Every row gives one point. Two turns around zero, p and q, are shown by what they do to some points. Write where each new point lands after one turn and then the other. Backwards means that the second turn is done in reverse. Each puzzle has new turns, and all numbers are rounded.
(in the rows, 128 means zero)

Turn p:
[114 166] -> [ 88 130]
[155 117] -> [149 148]
[146 138] -> [126 148]
[126 110] -> [144 119]
[ 99 110] -> [133  94]
Turn q:
[133 153] -> [151 117]
[ 84 129] -> [139 171]
[131 124] -> [123 126]
[142  96] -> [ 94 122]
[150 138] -> [133 104]
Where do these land?
q, then p: [153 129] -> [149 114]
q, then p: [ 89 140] -> [104 161]
q, then p: [142 114] -> [131 108]

Turn p:
[131 179 146 148] -> [136  91 171 136]
[ 94 115 115 151] -> [ 88 119 113 139]
[103 113 134 150] -> [ 95 116 118 120]
[147 119 135  95] -> [152 156 129 114]
[151 108 117 128] -> [146 131 101 126]
[142 134 121  97] -> [151 153 135 134]
Turn q:
[140 115 116 134] -> [134 130 128 149]
[141 142 131 117] -> [135 133 109 120]
[118 139 111 111] -> [105 136 114 126]
[106  89 184 134] -> [141  70 164 111]
[135 155  98 145] -> [125 172 126 134]
Where do these land?
p, then q backwards: [110 134  75 114] -> [147 113  75 133]
p, then q: [115 125 145 133] -> [114 113 126 119]
q, then p: [140 109 152 155] -> [153 117 120  96]
q, then p: [122 127  92 100] -> [ 94 120 124 158]
q, then p: [134 127 165 115] -> [146 154 106 119]
q, then p: [156 122 131 165] -> [161  98 134 115]
q, then p backwards: [119 152 135 115] -> [125 104 145 127]

Turn p:
[ 96 173 141 139 116 111 145 142] -> [105 118 119 157 163 121 164 141]
[157 113 104 153 140 144 133 135] -> [157 136 164 118 121 135 128 109]
[137  51 111 135 165 111 122 103] -> [146 134 152 112 120 109  48 103]
[133 142 140  98 107 125 146 148] -> [129  92 107 129 124 139 147 143]
[128 148 166 133 104 121 127 119] -> [109 123 100 116 134 108 157 123]
[ 94 133 144 126 107 146 134 124] -> [ 90 122 118 145 118 131 140 119]
[153 131 123 119 167 147 118 133] -> [139 141 154  99 120 142 122 153]
[113 166 119 124 106 122 135 106] -> [115 139  99 142 153 149 148 122]
[142  95 104 126 140 123  91 142] -> [163 147 138 134 100 117  98 137]
Turn q:
[137 140 151 146 152 124 102 139] -> [125 135 142 142 148 148  95 140]
[107 106 111 134 113 135 126 160] -> [103 121 155 110 127 103 134 115]
[160 157 144 147 102 131 135  96] -> [127 141  92 177 123 142 134 118]
[105 122  67 104 114 121 125 130] -> [112  98 108  85 140 100 156 126]
[137 156 175 144 145 167 141 113] -> [129 183 121 152 105 155 108 141]
[102 137 126  97 104  93 142 103] -> [169 120  96 118 133  95 136 111]
[119 100 111 103 115 119 113 113] -> [141 109 126 101 140 131 150 103]
[155 133 151 123 147 135 134 148] -> [129 124 140 140 104 148 102 141]
[129  99 116 154 160 128 133 151] -> [116 121 173 126 133 130 138 157]
Where do these land?
p, then q backwards: [144 107 107 120  99  82 136 137] -> [137 144 145 103 113  77 128 112]
q, then p backwards: [150 106 142  87 125 153 114 143] -> [149  98 119 112 122 168 148 113]
q, then p: [125 100 126 128 156 177  98 112] -> [ 83 117 131 114 111 167 148 151]
p, then q backwards: [110 134 128 126 127 153 114 102] -> [130 139 132 137 122 168 122 128]
p, then q: [126 168 118 152 117 118 151 154] -> [139 141 153 149 103 128 141 167]
p, then q: [137 135 127 101 158 116 118 131] -> [110 109 139 113 121 134  99 127]
q, then p: [103 159 120 171 116  94 124 140] -> [140 145 149 143 169  90 111 150]
p, then q: [164  87 129 145 132 116 121 128] -> [154  98 109 143 136 155 123 105]
q, then p: [123 145 152 140 127 150 124 100] -> [128 152 135 129 143 151 158 133]
q, then p: [ 99 169 111 137 115 124 170 116] -> [168 120 121 166 169 129 134 137]
q, then p: [128  97 148 101 137 124 137 146] -> [129 117  99  99 104 117 133 121]

Turn p:
[108  97 130 127 102 142 146  95 140 109 176] -> [130  90 126 158 110 116 187 137 117 135 126]
[132 154 158 103 115 163 146 149 118 137 113] -> [147 115 126  99 160 144 124 137 161 158 116]
[ 86 134 117 134  94 153 128  88 165 151 112] -> [ 82  93 119 170 155 139 137 119 131 137  93]
[118 107 134 118 136 154 128 147 119 158 140] -> [156 120 132 137 163 133 138 133 137 109 136]
[172 110 137 143 137  92  90 133 115 124 120] -> [138 145 140 109 107 132 102  98  90 121 162]
[155 155  96 109 131 100 118 150 118 121 132] -> [135 162  88 104 104 135 113 123 130 118 131]
[137 140 151 145 145  70 133 116 108 142 120] -> [110 179 143 126 127 123 118 128 106 154 161]
[121 105  99 137 116 150 171 126 143 120 110] -> [123 121 140 125 134 117 152 139 120 112  71]
[123 127 136 123 142 104 114 126 162 120 127] -> [132 131 123 156 113 111 101 122 119 140 128]
[127 122 140 144 136  78  89 149 100 101 134] -> [128 139 129 117  96 130  97 150  96 121 180]
[125 142 139 100 152 153 130 120  99 127 118] -> [127 122 126 102 151 106 128 127 165 130 144]
[133 143  98 153 130 176 143 137 151 128 134] -> [129 120 142 136 117 151 139 122 164 102  85]
Turn q:
[118 153 124 159 102  74  89 136 145 139 107] -> [116 148 124 115 160 113 122  92 167  86  94]
[142 131 169 113 114 147 166 139 131 119 132] -> [142  93 122 121  94 154 137 110 106 140 124]
[152  99 134  99 122 147 151 147 154 131 124] -> [170  96 142 128 110 141 135 149 129 143 116]
[ 93 127 118 122 136 153 109  92 128 151 147] -> [122 144 126 113 139  99  92 133 123 158 157]
[102 133 106  94 131 165 113 132  92 124 137] -> [108 136 167 130 107 106 105 146 100 131 157]
[142 128 123 113 142 133 152 138 150 107 167] -> [134 117 142 119 122 169 145 140 141 148 153]
[131 142 128 159 154 121 116 145 126 148 117] -> [ 96 142 115 130 134 123 134 136 141 135  95]
[170 134 132  99 128 118 169 123 128 126 124] -> [149 101 134 120 141 158 159 135  95 127 122]
[115 137 100 172 107  97 136 128 135 125 104] -> [124 146  97 109 137 113 145 128 152  81 121]
[109 126 135 117 145 139 111 111 119 105 103] -> [111 108 124 158 133 110 107 130 121 120 145]
[163 114 151 118 116 177 111 113 116 114 133] -> [150 129 127 156 108 157  87 133  94 139 127]
[ 99 112 116 172 139  65 112 132 113 147 140] -> [113 178 115 135 152  93 166 103 166 126 124]
Where do these land?
q, then p: [135 114 151 147 163 124 124 147 120 144 120] -> [103 148 143 139 153 142 120 136 117 121 102]
p, then q: [107 181 123 121 108 101 134 100 138 147  94] -> [ 91 134 129  96 137  71 107 145 146 135 129]
q, then p backwards: [134 132 176 149 152 142 153 142 112 128 131] -> [133 146 120 127  84 113 128  98 155 115 143]
q, then p: [146 123  80 110 141 118 124 106 125 113 172] -> [169 140 140 136 119 141 134 135 184 138 147]
p, then q: [133 111  90 117 113 120 103 103 110 112 119] -> [135 136 143 136 129 107 141 127 119 104 177]
p, then q: [130 114 151 116 127 144 129 154 104 133 154] -> [143 127 141 134 121 166 144 144 124 152 121]
q, then p: [ 82 145 118 120 109  96 113 126 168 124 103] -> [138 119 116 160  97  73 111 117 105 141 130]
q, then p: [129 102 150 163 124 150 145 137 139 147 133] -> [116 139 102 121 140 156 130 106 113 119  95]
p, then q: [132 148 150 163 133 145 132 153 111 109 138] -> [146 106 142 122  97 147 105 112 134 146 110]
q, then p: [153 120 154 131 121 124 146 156 154 128  97] -> [129 113 147 107 138 117 125 113  98 117  87]
q, then p backwards: [149 113 129 140 144 168 131 172 119 150 137] -> [124 151 131 152 112 108 165 142 154  94 135]
p, then q: [ 91 157 108 112  93  72 142  96 131 127 104] -> [ 86 153 144  92 121  62 141 143 136 112 131]
p, then q: [146 122 122 111 122 135  95 103 133 125 154] -> [160 151 113 122 140 132 130 134 122 127 162]
q, then p: [127 109  91  92 142 155 121  98 128 106 138] -> [175 135 138 135 110 155 128 137 136 116 169]
